Each row is a point. Before rounding, the points of a table are all equally far from one centre. They may lie mostly on one side of it. Where is the centre, to within rounding?

Points:
-14	-51	7
31	-40	16
29	-29	-36
32	-37	19
12	-53	-7
-20	-41	23
11	-47	-27
-12	-51	10
Centre: 2	-4	-2

Points:
-17	35	35	37	0	27
-68	20	-3	29	10	3
-40	5	22	11	8	-41
-6	-2	27	27	25	-24
-54	18	26	18	54	-12
-7	-14	39	28	38	-7
1	0	10	1	40	-30
-57	26	18	25	27	-19
-78	20	27	26	4	18
-61	-26	10	24	45	15
-25	25	59	29	0	5
Centre: -30	5	19	-16	15	19

Points (14 x 9):
14	23	24	28	-47	-28	-17	-24	55
35	-4	9	32	-34	-5	12	40	41
5	-14	-7	13	-22	12	67	-31	44
15	3	1	65	-8	18	33	9	40
21	-3	0	32	-21	-8	26	-1	87
-10	19	-11	7	-7	-3	6	-50	79
35	21	-8	-5	-48	-2	-10	4	39
29	-15	5	32	-47	-18	-1	36	17
33	-27	37	30	-2	8	14	-14	51
16	7	-5	30	-40	14	22	-24	70
20	-2	10	27	-50	12	41	17	50
-31	46	42	14	-18	-10	50	-13	33
22	23	-33	41	-32	-37	-3	-2	47
14	-22	4	51	-46	-8	2	34	15
Centre: -16	-3	4	11	-10	-16	11	-3	27

Points:
-66	-35	10	-24	-53	0	34	-31	21	17	-3
-48	-20	14	11	6	42	9	-40	40	7	0
-59	24	16	-41	-11	-4	18	-5	5	-56	0
-31	-29	6	-4	45	26	32	-7	-15	13	3
-28	-48	-5	-35	15	14	44	-40	-3	-45	43
-35	-2	-25	2	13	46	32	-8	-12	5	-32
-85	-24	-7	-26	-33	2	16	-30	1	-6	16
-39	-65	8	-10	10	27	44	-1	17	3	-12
-23	-62	-1	-30	-41	27	15	-68	32	-28	-3
-18	-34	9	-48	18	36	32	5	-1	-35	-30
-17	-15	-9	-26	-19	38	67	10	0	9	-27
-10	-38	-7	-22	18	13	62	-41	24	-13	-44
10	-32	0	-6	8	24	86	-8	2	-10	-14
-60	-11	-3	-14	18	23	36	-26	-30	-17	-21
-50	-21	15	-7	-2	40	51	-17	19	-34	-28
-28	-32	17	-3	-10	44	58	4	8	11	-21
-57	-28	20	-49	-7	6	47	-36	4	-21	-26
-44	-48	-12	-15	-8	29	42	-12	17	-14	-49
Centre: -2	-15	-2	-7	-19	-8	12	-19	4	-16	2

Points:
-3	-24	6	26	22	-37	-7	13	28	-57	72	22	22	-1
-23	2	31	24	2	-21	-29	30	51	-66	11	29	4	0
-8	-6	0	60	11	-51	-7	5	37	-47	37	18	13	-9
1	-8	23	24	-8	-34	27	10	61	-7	19	-3	16	-2
-29	21	20	39	16	-40	-2	29	57	-35	25	-12	14	25
-20	-12	15	53	29	-37	12	36	41	-39	55	-9	-21	-14
-30	-1	33	12	13	-39	-2	22	63	-67	20	1	6	-16
-10	25	39	48	41	-26	15	25	14	-52	34	7	1	6
-17	15	48	37	18	-48	-12	14	9	-64	12	-1	-1	-9
-12	-4	26	15	15	-45	-15	19	59	-67	37	-1	-4	-28
-28	14	40	40	7	-45	-41	36	6	-31	46	-18	7	6
7	-3	9	55	19	-16	-14	31	54	-53	51	15	-5	-2
-15	7	26	15	-6	-15	30	43	43	-53	15	15	26	-24
6	4	52	10	6	-25	-8	26	22	-58	19	1	30	-29
0	-19	24	39	4	-8	-19	15	19	-52	79	-7	34	5
-44	26	17	6	13	-14	-1	36	51	-76	23	15	-9	-13
19	20	19	16	-11	-8	18	34	14	-36	46	22	14	-44
-18	-3	35	50	18	-3	-23	22	63	-17	38	17	2	-15
-27	4	6	52	21	-25	-10	25	55	-63	17	-5	5	-27
8	29	4	15	-12	-24	1	58	16	-41	68	-8	12	-13
-13	-4	22	25	10	-17	-2	11	57	-28	62	-44	-11	-37
Centre: -20	1	8	14	2	-8	-5	11	15	-32	34	-3	-3	-4

Points, 26 rows:
-36	16	-14	46	-51	10	-1	0	40	-1	-27	20	-14	53	23	18	27	19	-40	-3
5	7	5	34	-10	-30	-1	1	15	-8	12	35	-4	70	53	-3	51	23	-13	-16
-14	20	0	41	-35	7	-32	-26	58	-19	18	39	-16	68	-2	12	34	-2	10	-21
16	48	-35	11	-44	10	-18	-24	86	-22	17	58	15	34	11	29	18	10	-19	4
-27	9	2	53	-36	-40	9	42	66	-4	1	26	13	74	-16	1	29	7	-14	-1
-19	6	-5	10	-49	-11	-16	1	31	-22	-15	42	-11	46	-25	5	41	4	20	38
17	-6	32	43	-52	-35	-12	21	60	-6	36	22	16	35	-16	26	50	-4	-18	1
-5	22	15	41	-64	-21	1	26	29	4	8	12	3	65	-16	29	42	-1	-3	31
-33	-16	-7	26	-50	8	19	7	110	6	24	-1	12	59	-2	1	46	24	-13	15
25	-3	-18	36	-51	-17	4	55	45	-25	15	17	22	22	0	-8	14	-8	5	14
15	7	6	37	-65	-13	-11	-10	39	10	2	47	16	59	-11	7	26	4	16	47
-11	8	-16	51	-35	-6	29	12	49	-6	-25	21	20	63	-9	49	54	-15	15	30
-19	19	-4	12	-75	-16	23	5	35	19	6	45	-4	47	19	42	44	8	-45	3
-46	9	6	31	-16	-2	14	13	34	2	11	39	-24	64	40	31	13	-10	35	-3
18	-16	-2	59	-20	-1	27	5	53	-18	-21	9	-37	39	20	52	39	14	15	11
20	-6	6	41	-28	-35	26	55	51	-29	-3	43	42	47	-13	8	32	-3	-19	25
-16	1	-16	41	-42	-27	-20	-6	74	25	-14	15	14	64	-11	0	29	7	-16	36
0	24	-14	25	-35	2	-22	-38	70	8	1	45	12	78	9	12	27	2	-13	-20
-28	-56	-16	22	-31	-16	25	14	56	-18	-11	47	3	94	-7	7	28	17	-7	6
-40	4	11	50	-28	-27	3	24	35	-2	-8	-5	5	28	39	-6	33	12	3	18
-44	7	7	32	-16	-34	9	-1	32	23	-19	32	-4	60	3	-6	38	13	3	2
-7	-14	-45	28	-22	16	-11	13	40	4	-19	6	34	28	13	-19	21	6	-21	29
-19	-10	20	46	-62	-10	10	8	13	-12	8	20	-4	17	-22	22	30	12	16	-2
2	27	-19	9	-87	11	23	16	76	-10	-3	32	-1	35	11	5	26	0	-6	11
-53	4	5	38	-45	-2	26	-14	64	-31	-24	31	-2	45	11	-7	48	-15	-2	30
-26	15	9	32	-59	-10	8	26	35	12	31	39	23	61	-33	29	33	18	17	25
Centre: -6	-3	-7	20	-14	-7	22	-6	52	-20	26	27	8	42	10	24	14	11	-16	20

Points (29 x 24):
-70	22	29	-28	-11	24	5	6	3	36	-28	5	-17	9	7	51	-10	40	10	-12	-28	7	-12	-10
-57	26	24	-1	-19	11	36	21	-1	-8	-30	37	-29	-2	-20	16	-4	-10	13	29	-32	-11	25	-44
-113	36	-4	-5	7	20	19	19	8	23	-7	32	-6	8	11	30	14	-22	9	16	-48	11	29	19
-99	30	16	-17	3	0	23	-21	12	-20	-35	19	-31	14	21	4	2	38	9	-9	-19	8	26	-35
-98	8	17	-3	-23	-4	14	22	-3	-11	-29	26	-58	6	14	25	4	35	20	6	-43	7	27	-5
-115	37	25	-24	-28	6	20	-3	-20	-13	-23	21	-30	11	13	20	-15	11	9	-3	8	15	4	20
-100	26	21	-26	13	24	7	25	17	5	-25	38	-33	28	12	44	27	-3	8	-33	-46	-25	16	0
-77	40	14	-3	36	14	53	17	3	-26	-36	6	-54	25	25	62	36	-4	-22	-3	-41	6	34	20
-90	27	24	-9	0	36	12	6	-9	-13	-12	9	-50	47	1	10	4	-2	11	-8	-54	22	-8	-4
-102	44	31	-2	0	11	9	32	15	20	-22	34	-9	26	10	48	-10	8	6	9	-37	6	0	-24
-66	35	30	-4	2	14	12	5	-12	12	-28	22	-23	7	31	59	35	14	11	-18	-54	-13	34	-14
-90	57	14	9	13	8	47	26	-2	-16	-44	22	-45	20	-19	12	-14	25	-15	19	-53	9	8	7
-80	49	23	-3	29	-17	11	10	3	20	-14	37	-12	48	18	35	19	-23	23	-2	-41	-24	-14	-21
-99	45	7	-23	-11	17	43	45	14	-2	-8	25	-23	25	-4	30	20	26	-14	8	-44	-2	-20	-1
-80	34	65	5	6	18	15	14	-18	-1	13	22	-33	-10	-1	44	11	-3	-19	5	-34	-19	-6	-11
-74	40	28	-11	-10	17	31	35	21	19	-18	18	-9	22	28	16	35	29	-6	-13	-38	0	-26	-11
-69	47	27	13	0	38	31	15	27	18	-29	19	-29	-4	10	28	-7	-7	-19	29	-39	14	5	-5
-93	49	31	-21	1	-3	28	-15	-18	1	-31	51	-28	38	33	15	33	15	-6	2	-17	4	-3	9
-77	58	23	-32	-10	-18	28	26	-33	13	-26	51	-29	47	-3	51	20	-2	-5	-13	-43	-1	10	19
-45	43	26	-15	-38	-6	20	-2	9	15	-28	-17	-16	30	33	32	2	-13	-3	6	-21	33	4	-4
-69	19	-2	8	16	36	21	-12	-5	18	-1	31	-58	3	-10	26	32	-5	-1	15	-61	8	-11	9
-97	25	21	-7	2	22	22	46	17	5	-25	26	-36	45	-25	51	7	23	-41	-1	-19	8	2	0
-67	39	7	26	7	18	17	54	-2	-14	-27	6	-28	23	-2	1	-14	-13	18	-28	-54	-4	-15	-25
-86	48	13	5	19	6	24	-3	25	15	-47	6	-28	31	10	29	5	35	-11	-9	-25	4	46	-27
-90	44	23	7	15	7	17	-9	10	24	2	3	-43	-4	-3	48	35	-2	-13	-4	-47	29	18	-19
-101	36	12	17	10	-7	22	5	-25	19	-30	-8	-23	0	30	55	19	-2	-9	-6	1	13	27	-6
-91	36	48	-8	-11	23	36	29	-4	1	-24	26	-27	33	26	41	13	0	-18	19	-31	10	11	6
-70	41	6	0	12	-1	-7	48	-18	11	-11	37	-22	28	54	18	21	2	14	11	-53	-21	-11	1
-102	46	16	-7	4	14	10	-5	16	13	-6	9	-48	12	-16	27	-12	-12	-8	20	-27	-6	-4	-25
Centre: -39	30	2	-9	28	-11	10	21	6	-17	-1	26	-21	10	-3	25	5	8	3	-8	-5	13	12	16

Points:
-3	27	34	-2	-27	-54	3	55	18	35	-60	-18	-1	9	0	54	-30	-14	34	-5	5	-1	-3	-6
-5	27	60	3	-23	-7	27	52	24	30	-44	-57	8	9	15	14	-24	-19	33	-30	19	-37	-11	-1
-11	13	43	-3	-46	-4	12	41	58	19	-88	-52	26	16	11	17	-15	-29	31	-31	24	-30	-18	-28
8	1	36	1	-45	-20	33	41	2	-24	-51	-8	10	15	17	2	-16	-38	39	-31	20	-4	-16	-5
-4	7	3	-20	-24	-13	4	69	60	29	-61	-65	31	4	23	16	-18	-23	33	-45	44	-15	-26	11
1	9	18	8	-31	-43	14	57	32	-1	-44	-42	38	9	-18	11	-16	9	44	-43	12	-35	3	-22
-14	3	31	-23	-63	5	14	27	41	53	-79	-41	8	12	2	50	-20	2	39	0	6	-12	-40	21
-17	-6	58	19	-58	-27	0	25	41	0	-61	-36	19	-8	32	0	-20	-14	29	-41	17	-12	-9	-4
-8	-11	27	8	-41	-42	-5	40	5	40	-65	-41	5	25	3	18	-20	-3	-11	-22	-4	-16	-1	-25
-3	4	34	-12	-54	-29	-11	13	30	26	-86	-55	22	9	24	24	-27	-34	28	-15	-10	0	-23	-11
6	-17	51	-7	-34	-12	11	56	18	14	-51	-50	22	27	5	36	-18	1	14	-17	14	-19	-20	57
14	11	14	-8	-38	-45	-6	40	46	11	-49	-57	11	0	18	33	23	-38	53	-8	-11	-23	-1	4
4	7	9	3	-31	-60	-1	36	40	18	-37	-38	8	24	9	17	-6	-13	30	-34	7	-41	-10	-11
-8	0	52	15	-17	-18	17	5	20	36	-40	-61	-4	1	29	37	-5	-12	36	-21	25	-8	-13	-12
16	7	36	-21	-37	-1	16	41	59	51	-33	-51	27	19	10	32	-17	-15	54	-23	-4	-5	-1	-30
4	1	40	-26	-39	-57	-5	46	66	8	-40	-27	9	7	15	50	-13	-4	33	-45	22	-12	-17	-8
27	-6	45	15	-58	-20	15	37	18	16	-73	-51	4	19	11	11	0	-13	20	-18	11	-24	-12	-25
36	-16	34	19	-18	-14	7	25	1	11	-46	-46	-16	3	11	18	-17	-28	22	-28	22	12	-4	-29
11	0	44	-58	-25	-39	-17	40	46	13	-66	-53	2	7	8	4	25	-1	41	-41	48	-16	-18	-36
21	-7	25	-18	-46	-19	-13	54	42	9	-75	-31	19	20	8	16	-25	3	59	-47	-11	-11	-28	-17
-7	6	54	-12	-71	-30	18	21	27	3	-37	-53	30	28	9	31	-17	-16	11	-32	29	-6	4	-24
1	6	48	-9	-46	-19	-1	35	56	33	-35	-80	5	5	8	32	-8	-38	31	-10	45	-11	-23	-27
-2	-9	46	-15	-40	-30	6	9	32	22	-45	-53	20	49	-27	11	6	-18	13	-32	12	-33	-12	-30
-13	0	14	-9	-44	4	3	40	10	21	-57	-89	10	19	27	-5	-6	-16	34	-31	-5	-10	9	-15
-15	11	36	-4	-38	-15	47	27	25	32	-54	-53	5	5	-12	8	-19	-33	12	-38	12	-15	15	2
3	-24	35	-2	-48	-39	-12	47	34	14	-56	-23	7	-6	4	40	-42	-16	27	-30	-19	3	-8	-15
-10	-5	51	-25	-27	-23	21	36	47	-23	-49	-22	-8	1	-15	-34	-23	-40	28	-32	-1	-1	-22	-15
3	4	20	-35	-63	-19	-19	46	53	-40	-53	-43	-10	-1	2	18	1	-21	44	-32	40	-41	-14	-14
11	17	41	3	-41	1	-16	45	46	12	-53	-78	10	25	1	11	-23	-23	14	-42	-7	-24	-6	-33
23	5	23	8	-48	-43	-17	34	21	21	-37	-51	2	8	30	26	-16	-22	41	-36	7	10	0	-14
0	25	39	-34	-35	-44	21	8	32	6	-48	-37	23	4	30	12	-2	-33	37	-47	-6	-6	-17	-14
Centre: -7	15	21	-23	-24	9	-18	33	30	6	-41	-24	18	-7	-12	13	10	1	12	-6	19	7	-16	-1

Points (28 x 24):
57	-7	15	-20	-2	10	-21	55	45	-16	10	33	27	29	-19	9	-33	32	29	11	-5	-29	-42	-13
36	24	-18	-8	39	13	-9	20	25	8	16	51	14	33	12	-6	-64	-15	13	54	-37	-20	-10	7
92	-4	-18	-9	56	32	1	18	16	15	-53	10	2	-8	-8	-17	-61	42	25	9	-13	8	0	3
74	-18	-4	-40	30	12	-3	42	-7	-3	1	-13	28	24	-39	7	-72	-6	23	4	-31	1	-10	-19
70	-17	-18	-9	16	31	10	19	27	-11	29	-1	13	-17	40	-53	-48	74	7	30	-51	-40	-2	-6
41	-24	-13	-54	39	26	27	46	2	3	48	25	31	6	14	-23	-63	20	-10	38	2	-5	22	21
48	-8	-29	-48	27	25	17	48	52	-8	3	28	14	-25	17	-40	-19	48	25	30	-18	-2	1	1
64	-42	-22	-8	18	5	6	53	-10	-1	-13	22	45	38	12	0	-42	3	2	28	3	-22	-5	-11
60	-13	3	8	17	-19	1	80	1	18	13	23	31	11	-9	-48	-42	25	16	41	-16	-16	5	-18
55	-29	-47	-14	30	19	-11	42	24	-12	-21	30	22	25	14	-6	-31	18	17	20	2	-25	24	9
59	-9	-4	-4	35	6	-3	100	57	-15	-11	10	3	13	1	-3	-51	31	-4	17	-9	-28	3	-24
63	-12	-8	5	-4	32	3	55	8	6	5	51	7	-18	-7	-23	-45	55	39	30	-32	11	-6	27
72	-13	-35	10	41	-4	18	55	33	-39	5	-1	6	31	0	-17	-45	37	54	5	-10	2	18	12
48	1	15	-30	34	-28	19	41	41	3	54	22	1	35	-13	-26	-40	24	7	43	-36	-28	31	-15
42	-11	-13	-34	36	-4	-12	64	11	-40	20	1	13	15	-8	6	-92	26	33	15	-18	-12	37	-10
20	-13	-45	-12	30	-16	-1	70	3	-8	24	42	14	24	-19	-42	-41	-17	-8	-5	-27	-16	-19	-1
34	-7	-7	-3	12	14	5	66	23	-13	28	19	45	-31	-6	-20	-55	41	-31	44	-30	-5	11	1
66	13	0	-38	22	20	6	65	14	-7	36	10	22	-11	-16	-9	-28	30	19	48	4	-19	16	0
4	21	-26	-55	22	11	-6	65	11	-1	-9	33	23	-9	4	0	-56	50	4	14	-15	-39	-4	-15
60	-9	-19	-2	18	-10	-39	41	11	39	1	37	12	5	32	-18	-47	13	-30	19	-17	28	27	-57
50	-2	-24	-28	26	-18	-21	58	7	29	17	25	3	22	-21	9	-94	-8	16	29	3	6	-8	-18
54	-15	4	-6	53	37	-1	43	52	-31	20	39	16	7	5	-14	-48	40	37	41	-11	-34	-10	-17
70	-14	-22	-9	41	14	42	42	8	-14	45	31	18	19	-1	-10	-45	40	-3	0	9	-65	-15	-3
35	2	-67	-29	-12	11	11	39	-37	20	22	18	1	29	-7	-10	-28	0	22	-4	-18	1	-3	9
77	-7	-41	-20	35	8	10	84	-13	-21	-18	5	-17	-2	-17	-1	-59	8	-3	23	-20	-10	-9	10
45	-58	-34	-29	73	24	-16	37	-19	-19	19	5	31	6	-4	-7	-60	-5	9	6	-7	3	-1	-36
45	2	-8	-21	60	28	-12	60	48	-32	9	18	8	-33	15	-29	-47	20	13	38	20	-1	22	12
46	39	-14	-27	43	17	-2	45	22	-36	26	6	28	5	5	-24	-24	20	37	13	-3	33	27	-27
Centre: 23	-11	14	-1	30	-1	0	17	3	2	18	-5	-28	0	24	-7	-40	29	-1	-5	-11	5	-18	-4

Points (30 x 24):
8	-4	-4	45	4	-18	-63	-54	-5	8	-2	-14	11	-40	-8	-39	23	-18	-11	2	40	10	23	23
3	-4	-5	60	0	15	-44	-73	14	17	13	-13	11	-53	-8	-16	19	-30	-5	32	53	30	-14	-4
-13	12	-22	23	1	12	-28	-77	20	17	18	19	5	-48	7	-39	6	-37	-19	49	58	-10	3	-34
-14	20	3	34	-13	16	-46	-61	14	1	-5	7	10	-45	-21	-49	-5	-7	-27	10	27	30	-3	3
-2	12	-7	41	-2	8	-23	-74	28	22	-2	21	12	-57	-18	-10	24	-36	-8	47	70	9	21	-12
25	7	-20	17	14	23	-23	-88	5	10	18	-11	23	-48	-32	-15	5	-42	-13	55	35	-3	4	5
6	20	-7	23	32	-5	-48	-88	18	-2	4	8	31	-55	-5	-24	-8	-35	9	40	40	26	6	-17
12	10	-7	32	3	32	-43	-76	3	23	5	-1	8	-69	-2	0	1	-18	0	55	21	21	9	-20
2	8	-21	29	18	0	-40	-60	-6	3	-6	-4	-15	-44	-7	-34	2	-52	9	45	45	3	-14	-25
-16	29	1	22	10	-40	-40	-86	23	21	-5	33	33	-34	-21	-18	9	-32	-1	-10	47	1	-5	4
-14	24	-17	47	1	7	-57	-71	7	12	-7	4	35	-52	-34	-6	15	5	11	22	50	8	21	-4
-8	-1	-20	30	28	-27	-33	-61	3	-5	12	10	26	-45	-34	-47	11	-56	35	15	26	6	-9	-13
9	3	-23	63	14	-6	-48	-61	13	-33	-1	28	18	-50	-22	-24	-9	-41	26	26	52	10	-5	-11
11	22	-6	48	-15	-10	-30	-72	23	16	10	12	34	-45	-16	-39	1	-52	12	28	40	25	-10	-23
-1	16	-15	50	13	3	-27	-71	-25	16	-5	3	16	-46	-22	-41	9	-39	4	25	16	-3	3	-47
-20	-26	0	41	16	-20	-17	-66	7	12	6	9	12	-66	-11	-55	5	-22	-15	51	43	6	17	6
-13	2	9	63	-12	-4	-36	-79	12	-15	-10	13	39	-41	13	-40	-20	-18	9	23	47	19	-1	-4
6	6	-3	48	-18	-20	-27	-90	-8	-20	10	-18	30	-12	-21	-24	5	-1	15	45	42	10	25	0
22	36	-12	54	20	10	-33	-82	10	12	1	-10	23	-21	-23	-3	18	-40	7	38	58	-18	15	-9
-19	-20	-33	42	15	3	-58	-66	19	6	12	18	-2	-56	-19	-26	20	-30	32	17	49	-12	19	3
-8	14	-21	38	15	21	-55	-68	23	5	9	22	15	-73	-10	-40	18	-19	23	29	31	-5	10	8
16	-3	-10	44	-1	-6	-20	-71	22	2	-9	13	17	-58	-16	-43	9	-10	22	26	62	21	3	-15
-5	-14	-18	39	-5	-5	-13	-62	19	11	6	-18	33	-37	-5	-32	16	-48	5	47	45	15	32	-33
14	10	-6	26	-10	10	-31	-75	-30	-16	10	6	18	-40	-33	-32	2	-13	9	21	47	20	10	-25
-3	11	3	67	27	-3	-43	-87	-5	11	17	23	18	-25	-23	-46	-29	-18	20	41	53	-19	-2	-2
-26	18	-14	53	17	19	-13	-66	-3	39	4	0	6	-37	12	-19	24	2	-46	29	29	-17	-9	-13
9	21	-9	45	19	-3	-42	-76	-13	-9	11	-5	17	-48	-35	-26	-1	-41	29	28	20	5	6	-29
10	37	-9	63	29	-8	-47	-73	17	-2	7	2	17	-40	-20	-33	11	-25	-34	38	29	-1	24	5
17	7	-10	39	13	-4	-31	-66	19	19	21	0	28	-64	22	-51	-15	-24	3	18	43	-4	-1	-19
-27	-1	-15	44	20	-12	-35	-67	-1	15	23	18	37	-52	6	-41	-23	-7	16	47	37	23	27	-17
Centre: 1	-13	4	31	11	-2	-27	-42	13	6	11	30	23	-8	-7	-3	6	-13	-1	30	15	-12	0	-5

Points (31 x 24):
25	-29	-24	-3	42	24	26	-48	37	19	-6	8	10	46	0	17	-27	37	6	35	82	19	46	10
32	-5	-14	6	-4	20	16	-23	26	25	-23	-11	13	38	31	18	-30	43	-15	28	64	18	59	10
41	-39	-1	7	-1	20	19	-28	26	21	-1	11	-16	62	-1	7	-37	65	2	23	29	14	56	19
21	2	-21	-25	4	5	-6	-23	51	21	-24	5	-27	77	7	-12	-9	44	-33	39	65	-13	32	12
17	-8	17	-10	-1	37	3	-18	26	23	-19	-4	-2	67	14	17	-33	43	15	36	52	31	43	42
12	7	-4	-7	19	30	26	-12	50	-6	-19	42	3	52	18	8	-19	57	8	37	53	-4	4	39
13	-14	19	12	7	19	40	-13	5	22	10	22	15	46	20	13	-5	39	-32	-3	43	8	5	24
25	-10	-19	30	-11	14	25	-55	16	20	-20	1	-13	64	11	13	-44	58	-8	36	51	28	32	25
5	-12	-11	7	-8	20	30	-44	7	35	-36	9	0	65	9	7	-11	61	8	1	57	-9	65	9
14	-1	-8	48	-10	26	2	-4	36	35	-15	1	-27	55	9	51	-19	73	21	23	33	-16	43	12
40	-24	-34	8	-13	16	13	-25	36	35	-17	5	18	57	11	20	-37	51	-6	10	37	9	52	7
30	7	5	19	6	10	18	-28	14	77	3	53	-28	42	21	2	-15	58	11	37	37	20	47	5
27	0	-9	27	31	52	28	-62	28	39	2	-6	-22	55	4	3	-14	69	-1	27	31	-5	43	32
-7	-12	-1	-4	21	16	3	-45	33	36	-2	-18	3	62	22	-5	-1	56	-4	6	54	10	58	40
7	22	-2	4	28	24	5	-41	53	58	-30	26	11	53	15	30	-21	14	3	20	50	41	39	39
5	-29	-6	-1	-21	17	7	-17	46	26	-31	8	20	58	14	18	-40	56	-15	25	36	3	35	20
19	10	10	-2	10	4	21	-14	13	37	-5	23	-1	68	8	17	10	54	7	37	51	26	63	31
19	14	-19	3	46	18	26	-64	-4	-1	-2	11	2	42	7	27	-51	38	4	42	43	22	27	14
21	-4	-25	52	-8	11	32	-41	31	24	-22	-2	-29	49	-1	28	-31	25	9	15	55	-18	58	8
-16	-14	-28	-9	-2	12	18	-21	8	46	13	-11	-7	65	-5	4	-24	52	30	29	12	3	50	36
-4	-1	18	20	-18	7	-6	-46	15	25	8	29	12	36	12	20	-27	40	-11	42	38	9	63	20
37	-16	9	31	29	40	-13	-70	18	26	-10	7	-24	34	8	18	-18	64	-14	-1	84	3	43	-11
11	-12	-5	8	0	28	37	-5	4	34	12	-11	1	67	-22	0	-39	67	-20	9	64	2	44	5
13	9	24	21	-1	17	-1	-43	-6	25	-6	12	-3	33	24	41	-31	58	-38	32	38	-5	37	14
9	-1	18	-5	1	3	23	-29	35	8	-6	19	-24	77	-3	-3	-31	59	-8	17	71	4	16	41
36	5	10	4	19	38	23	-22	47	14	-6	-21	-20	66	-18	21	-18	28	-8	45	46	-29	33	12
-11	26	-3	3	-15	42	19	-2	-2	4	6	17	-14	48	8	17	-21	63	2	19	74	6	37	31
-5	1	14	14	7	46	19	-24	50	39	-7	4	-5	35	18	-5	-36	25	-7	23	67	34	59	2
5	-27	-34	6	-1	6	9	-62	20	38	-26	-18	-9	49	24	-6	-42	12	13	-11	49	-5	33	-1
29	-9	9	29	25	2	24	-17	10	2	-32	-9	-13	51	-1	31	-24	77	7	16	49	38	60	15
0	14	-13	-6	-3	-22	-1	-37	26	3	-9	20	20	56	11	32	-4	48	26	37	21	8	29	40
Centre: 5	4	-15	16	24	13	-17	-16	13	33	-25	11	-15	17	-30	-3	-10	38	4	15	38	8	11	9
